Each row of a before or after table is a point. The points were changed in one or more steps. Then noise was added and the rows were shuffled. The steps act on columns, c1 being the first. Write out the steps. A step turns or swaps two columns, mirrors them in a line or flattens them onto one, adds a multiple of one to another, or multiplies or shifts one. Angles are multiples of 10 degrees, from the lower column toward the higher: turns from -170 to 170, lines from 10 to 170 but not 90. Use the fewest steps. Two steps may share a column if one is a turn and the other turns, adds or multiplies; they go together, in the order done. Otherwise the lowest column goes first.

Before (11 x 3):
[[-10  -9  13]
 [ 58  45  23]
 [-40  32 -28]
 [-60 -11  26]
 [  1 -18 -34]
 [ 20  12 -50]
 [-25 -35 -15]
 [-80   8 -54]
 [ 24   5 -18]
 [-20 -21  68]
 [ -5   5  41]]
After (11 x 3):
[[-27 -67 -19]
 [  7 -52 -33]
 [ 25 -27 -14]
 [-30 -49  62]
 [-34   1 -33]
 [-67 -27 -63]
 [-10 -36   7]
 [ 53  17  40]
 [-68 -44  15]
 [-18 -29  44]
 [ 27 -20 -52]]
Steps: turn c1 and c3 by 10 degrees; shift c2 by -30

Before (13 x 8):
[[  6 -36  32  -8  17  33 -23  19]
 [ 24 -21  54  16  49 -20  10 -27]
 [  6 -42  10  24  40  29  58  35]
 [ 33 -29  23  66 -10  -5 -51  52]
 [-86 -74 -24  19  15 -14 -23 -43]
 [  2 -51  -6 -26  17 -28  37 -76]
 [-30 -54  47   6  10 -19  17 -15]
 [ -9 -44  -7  16 -13  12  43  62]
 [-14 -24  24  29   7  76 -29 -36]
 [ 30 -40  42  17  21  10  62  21]
 [ 15 -23 -45  10 -18   8 -24  30]
 [-35   4 -26  52 -39  13 -27  66]
 [ 47  10  43  14  52 -10  22  21]]
After (13 x 8):
[[-19 -19  31 -17  40  -9  61  28]
 [ 97 -69 -17  26  16  24  -4 -15]
 [-50  34 -15  -4  52 -47  27   2]
 [-13 -27  28   6  15 -33 -22  15]
 [ 21 -46 -27 -48  13   9   9 -73]
 [ 34 -49 -17  -9   7 -47  17  -7]
 [-12  -1 -19   4  52 -55  18 -35]
 [  8 -17  12  57 -39  26  14  71]
 [-45 -32  -5  86  -6 -25   5  40]
 [ 24 -21  76  40  11 -26  -6 -33]
 [-12 -54   9 -19 -13   9  45  60]
 [-36 -31   9 -23  21 -47  59   7]
 [-28 -27   7  21 -14  43  -7  18]]
Steps: mirror c1 and c8 in the line at 100 degrees; add 0.5 times c5 to c2; turn c3 and c6 by -90 degrees; turn c4 and c7 by 40 degrees
